Every row gives one point. The points of each table are mixes of a few directions, plus a little noise. Count the directions of each table, and those that both share. Where both have some left over, give the other angles between the two spaces (their principal angles), to ten degrees, smallest first.

First:
[[-20.7   5.5 -23.3]
 [ -2.9  -5.2  -5.0]
 [ 22.6  18.7  32.0]
 [ -7.9   2.6  -8.7]
 [  8.7  26.7  17.1]
 [  0.0 -48.4 -12.3]]
Second (7 x 3):
[[-35.4   2.1 -41.7]
 [ 16.2  10.9  21.8]
 [  6.0  14.6  11.0]
 [ -6.6 -22.4 -13.4]
 [ -0.7   6.7   0.7]
 [ -0.4  25.9   6.3]
 [ 21.3 -37.9  15.5]]
Directions: first 2, second 2, shared 2

First (9 x 6):
[[  6.5  11.5  -9.8 -32.0   1.0  -0.5]
 [  8.6  29.4 -21.6 -48.3  17.7   8.7]
 [ -1.3 -20.1  12.8   5.0 -30.8 -10.9]
 [  6.1  14.4 -11.4 -26.4  10.1   1.9]
 [ -7.7   7.0   0.8 -22.1 -32.2  18.6]
 [ -9.8 -13.0  12.3  45.5   3.1   3.5]
 [ -7.4  11.0  -3.1  20.8  22.2  16.7]
 [ -5.8 -33.5  22.3  51.9 -13.6 -15.9]
 [ 10.8  -6.7  -2.2   5.6  22.5 -21.8]]
Second (7 x 6):
[[ -2.3   1.2 -28.0 -44.0 -19.0  12.2]
 [  1.6  12.1 -13.4 -46.9 -19.7  10.3]
 [  0.4   3.5  -5.9 -17.2  -7.3   4.2]
 [-11.2 -34.9 -33.1  27.6  10.8   1.2]
 [  4.4   8.0  27.8  23.0  10.4  -9.0]
 [  3.8   3.6  32.9  40.3  17.6 -12.4]
 [  3.3   6.2  21.0  16.7   7.6  -6.3]]
Directions: first 3, second 2, shared 1; angles 90

First (9 x 9):
[[ -6.3   2.8 -23.0  16.8  28.3   8.0  12.8 -29.8 -25.4]
 [  2.5  -1.1   9.1  -6.5 -11.3  -3.3  -4.9  11.8  10.0]
 [ -4.5   2.0 -16.3  11.8  20.0   5.8   9.0 -21.0 -18.0]
 [ -7.3   3.1 -26.2  18.9  32.1   9.0  14.4 -33.9 -29.1]
 [ -6.3   2.6 -22.4  16.3  27.5   8.0  12.2 -29.1 -24.9]
 [  1.6  -0.7   5.8  -4.2  -7.1  -2.0  -3.2   7.4   6.4]
 [ 12.1  -5.2  43.1 -31.4 -53.0 -15.1 -23.9  55.9  47.8]
 [  7.3  -3.1  26.4 -19.3 -32.3  -9.3 -14.6  34.1  29.2]
 [  0.9  -0.6   3.3  -2.5  -4.1  -1.1  -2.0   4.5   3.7]]
Second, 8 rows:
[[ 31.3 -15.8 -14.2  38.8  13.9  -9.0  -2.6  11.3  -3.3]
 [ -2.8  26.3  -3.4   0.2 -12.0  11.8  26.1 -21.2  11.2]
 [ 19.8   7.0 -15.0  19.9  -0.7  -8.9  35.7 -40.6  11.1]
 [ 26.9 -11.3   2.5  11.9 -11.7 -19.4   8.5  -2.0  20.2]
 [-24.9 -15.7   7.4 -22.4  14.8   2.0 -31.2  17.8 -23.2]
 [-42.4 -21.1  22.7 -56.8   3.5  -8.7 -33.6   6.6 -16.8]
 [-25.3  28.9   3.6  -9.7  -3.6  32.3  -7.6  20.5  -8.1]
 [ 17.5   1.8  -3.7  18.1  -4.3  -0.2   4.4   8.0   8.4]]
Directions: first 1, second 4, shared 1
